Rows are points. Two turns around zero, p and q, are shown by what they do to some points. Write where each new point lands after one turn and then the other. Backwards means that the second turn is done in reverse. Each puzzle has new turns, and all numbers are rounded.
In the rows, zero is written as 128.

Turn p:
[ 52 148 138] -> [ 79  95 181]
[147  87 153] -> [161  98 102]
[164 116  66] -> [111 171  71]
[142 126 142] -> [148 127 128]
[136 164 141] -> [141 150 158]
Turn q:
[ 98 129 126] -> [139 100 124]
[131 187 137] -> [ 76 107 147]
[129  69 105] -> [176 152  95]
[121  86 179] -> [178 140 170]
[168 178  82] -> [ 59 143  94]
[121 119 140] -> [141 126 138]
Where do these land?
q, then p: [ 98  88 130] -> [158 150  95]
q, then p: [127 166 126] -> [108  96 133]
q, then p: [112 145 183] -> [169  87 141]
q, then p: [175 113  73] -> [ 77 179 142]

Turn p:
[131  98  93 193] -> [ 59 153 140 157]
[117  78 163 132] -> [ 95 110 132  79]
[ 97 137 128  77] -> [161 105  85 117]
[152 202 124  81] -> [214 129 132 157]
[188 141 134 150] -> [134 135 190 146]
[ 86 127 123 161] -> [101 163  99 122]
[127 113 130 103] -> [132 101 120 120]
Turn q:
[106 199 135 136] -> [150 161 127 192]
[161 165 131 131] -> [127 136  87 154]
[161  52 161 103] -> [135  63 116  64]
[121 105 140 167] -> [ 99  99 151 136]
[ 98 145  88  78] -> [161 188 139 105]
[121 103 112 153] -> [ 96 124 148 117]
Where do these land?
p, then q backwards: [149 186  99 146] -> [ 92 188 131 126]
q, then p: [131 100 182  99] -> [105  73 160 126]
q, then p backwards: [ 88 109 126 127] -> [163 130 153 137]
p, then q: [174  94  98 143] -> [124  85 177 142]
q, then p: [111  87 154 163] -> [100 111 122  75]
q, then p: [116 192 109  90] -> [159 166 164 176]

Turn p:
[132 124  97  66] -> [ 83 110  80 114]
[118 122 136  85] -> [121 131  83 129]
[155 130 155 100] -> [151 100  97 124]
[102 135 141  67] -> [114 134  65 148]
[129 103 119 201] -> [145 155 195 105]
[137 161 128 186] -> [142 117 188 153]
[123 122 119 191] -> [138 148 188 124]
Turn q:
[109 108 139 107] -> [121 107 101 117]
[129 108 141 146] -> [110 113 143 117]
[ 97 201 123 149] -> [141 206 125 105]
[ 86 111 139  81] -> [125 109  67 112]
[123 118 102 129] -> [113 131 121 151]
[225 123 123 157] -> [160 102 213 167]
Where do these land?
p, then q: [106 167 139 121] -> [ 98 147 158 125]
p, then q: [123 124  93 146] -> [130 130 107  94]
q, then p: [170 131 120 142] -> [172 126 137 128]
p, then q backwards: [ 94 136 136 108] -> [110 135  93 118]
q, then p: [181  59 160 183] -> [198 195  84 109]
q, then p: [ 95 151 119  68] -> [ 73  94 155 108]

Turn p:
[110 113 115 128 130  46] -> [ 82 111 169  74 140 145]
[109 134 145 143 130 155] -> [139 135 112 131 108  99]
[141 136 140 130 146 132] -> [145 142 139 132 135 121]
[130 128 103 131 143 144] -> [154 117 125 128 117 143]
[141 143 125  74 126 144] -> [131 106 140 179 146 131]
[131  89 140 137  98 127] -> [ 93 153 110 130 112 143]
[132 154 128 153 123 148] -> [152 131 100 121 137 112]
Turn q:
[142 122 131 115 129 109] -> [108 128 141 142 133 128]
[116 136  93 132 161 124] -> [139 147 117 145 103 161]
[124  93 123 127 133 133] -> [122 151 144 108 130 137]
[124 132 143 149 131 121] -> [128 108 122 118 135 141]
[149 132 134 136 148 151] -> [118 118 123 113  96 124]
[115 140 142 119 163 144] -> [112 135  90 121 113 134]
[126 143 130 118  31 115] -> [170 109 158 150 185  71]
Where do these land?
q, then p: [118 151  83 132 102 133] -> [141 164 115 118 165 145]
q, then p: [ 86 104 150 138 107 127] -> [161 117 170 148 130 133]
q, then p: [149 114 112 160 124 138] -> [107 150 123 160 136 124]
q, then p backwards: [135 138 163 134 130 127] -> [108 142 117 125 105 116]
p, then q: [173 126 120 136 109 122] -> [136 135 101 126  87 131]
p, then q: [101 124 130 114 155 111] -> [107 121 131 115 162 116]
q, then p: [134 139 139  82 168 139] -> [118  81 103  95 124 118]

Turn p:
[129 124 121 144 173 150 108 213] -> [154 166 132  99 181 144 127 194]
[ 98 122 134 104 143 118 159 147] -> [124 124 173  97 129 142 126 128]
[108 111  90 165  95 142  69 118] -> [118 149  85 160 187 116 133  92]
[120 112  97 108 114  32 116 131] -> [108  64 170 141 167  72 139 124]
[136 138 225 107 139 158  86 114] -> [ 99 138 115 168  91 180  58 164]
[142 138  96 105  94 146 150 110] -> [115 120  99  95 106 109 141  98]
[145 124  97 126 198  88 136 133] -> [146 145 178 133 126  77 152 167]
[136 178 140 156 120 151 157 110] -> [134 130 104 134  87 163 169 126]
[142 111 162 148  88 138 156 107] -> [158  99 107 136 102 153 110  95]
[124 120 119 118 116 156 142  97] -> [124 144 117 118 105 125 123  92]
Turn q:
[ 87 115 111 171 112 154 141 176] -> [135  82 128 178 114 126 129 178]
[ 92 142 149 111 128 137 109 168] -> [106 117 127 120  76 133 132 156]
[108 125 131 106  90 188 136 182] -> [145  95  73 130  82 120 118 175]
[114 140 118 102 137 127  87  95] -> [ 82 154 121 116 125 100 129 111]
[154 134 113 116 162  78 143 123] -> [151 144 173 109 136 119 150  94]
[193 171 142 145 160 115 112  68] -> [111 167 120 110 178 164 169  66]
[114 132 129 153  32 145 129 177] -> [134  76  98 112 146 133 120 220]
[114 116 152 143 123 119 180  95] -> [155 166 143 151 146 154  98 141]
[165  93 140 126 162 103 101 108] -> [117 119 151 111 141 136 108  65]
[140 112  95 108 176 113 143  89] -> [144 161 148 143 136  94 127  73]
Where do these land?
q, then p: [117 100 179  85 166 134 142  92] -> [ 70 131  71 163 117 136 138 118]
p, then q: [139 104 146 114 109 170 155 110] -> [104 136  91  99 154  99 124 126]
q, then p: [109 114  80 180  83 127 161  98] -> [175 148 157 153 155 125 148 193]
p, then q: [ 85  95 145 156 182 130 113  87] -> [ 91 143 117 137 153 201 160 133]
q, then p backwards: [175 165 115  85 157 111 108 165] -> [129 150  78 122 109 134 199 119]
p, then q: [130 153 101  87  74 147 121 157] -> [132 149 138 137  92  57 110 126]
q, then p: [133 101 129 126 139  96 123 155] -> [129 113 128 142 119 132  82 124]
q, then p: [ 97 169 130 173 122 121 156 123] -> [164 140 127 108 129 176 153 156]
q, then p: [137 107 101 148 136 161  75 188] -> [167 117 154 126 163 104  97  64]
q, then p: [158 173 155 126 114  84 126 105] -> [ 98 153 146  90  82 147 125 150]

Turn p:
[ 96 166 175 156 150  96  99 150] -> [114 163 102 174  71 112 105 131]
[129 124 158 108 136  93  95 111] -> [146 147 138 165 130  86 119 127]
[192  98 142 145  81 100 186  79] -> [135  72 119 167 186 135 189  80]
[166 182  61  97 114 153 115 130] -> [136 155 184  74 112 150 185 130]
[103  94 141 143 148  93 140 100] -> [138 140  92 156 164 122 100 111]
[105  95  86 158 120 106  96 175] -> [ 56 156 125 100 143 110 101 121]
[115 122 121 152 155 185 124 139] -> [134 111 103  78 101 136 102 132]
[115 124  91 126 120 179  87 175] -> [ 94 127 158  62 101 122 103 146]
[165 166 149  55 152 131 168 122] -> [186 124 143 149 128 141 182 189]
[ 96 108 156 142 103 143 171  99] -> [139  85 115 155 144 167  97 111]
Turn q:
[109 133 153  70 144 127 213 163] -> [160 145 147  27 131 140 102 109]
[126  70 121  93 104 118 116 101] -> [166 132 103 143 127 179 128 163]
[164  42  96 116 125 119 136 117] -> [143 133 112 149 124 176  71 188]
[164 146 130 133 124 191  78 127] -> [ 75 128 138 170  94 159 144  95]
[139 159  89 122 124 154  87 166] -> [107 148 189 163 112 131 145 115]
[106 139 134 157 174  96 103 121] -> [126 131 110 135 106  66 145 148]
[136 141  86 144 116 115 118  59] -> [124 164  88 180 170 121 131 129]
[ 71 159 183 178 131 128 160 154] -> [106  75 129  66 148  77 164 117]
[136 163 160 137 111 103 142 144] -> [145  97 135 118 138 102 123  88]
Where do these land?
q, then p: [128 142 108 150 145 119  96  60] -> [ 99 174 100 113 125 171 145  97]
p, then q backwards: [ 88 161 114 116 139 115 141 103] -> [147 116  98  79 118 131 128 115]
q, then p: [143 146 153 225 136 135 122 169] -> [ 99 146 106 172 180 104  54 120]
p, then q: [131 127 114 164 145  94 160  57] -> [ 81 186  90 153 144 117  99 116]
p, then q: [ 98  85 121  76  91 156 127 136] -> [131  97 125 116  50 130 143 144]
p, then q: [138 107 100  69  81 119 118 178] -> [145  91 134  58  85 102 151 134]
q, then p: [146 153 102 147 161 150 151  85] -> [136 192 135 126 107 154 109 115]
p, then q backwards: [107  86 132  58 137 132 125 177] -> [109  78  77 172 139 107 155 156]
q, then p: [144 127 162  93  84 139 125 149] -> [164  74 135 110 140 115 126 113]
p, then q: [159 145 176 182 161 121 116 167] -> [159 129 156 149 206 128 126 161]
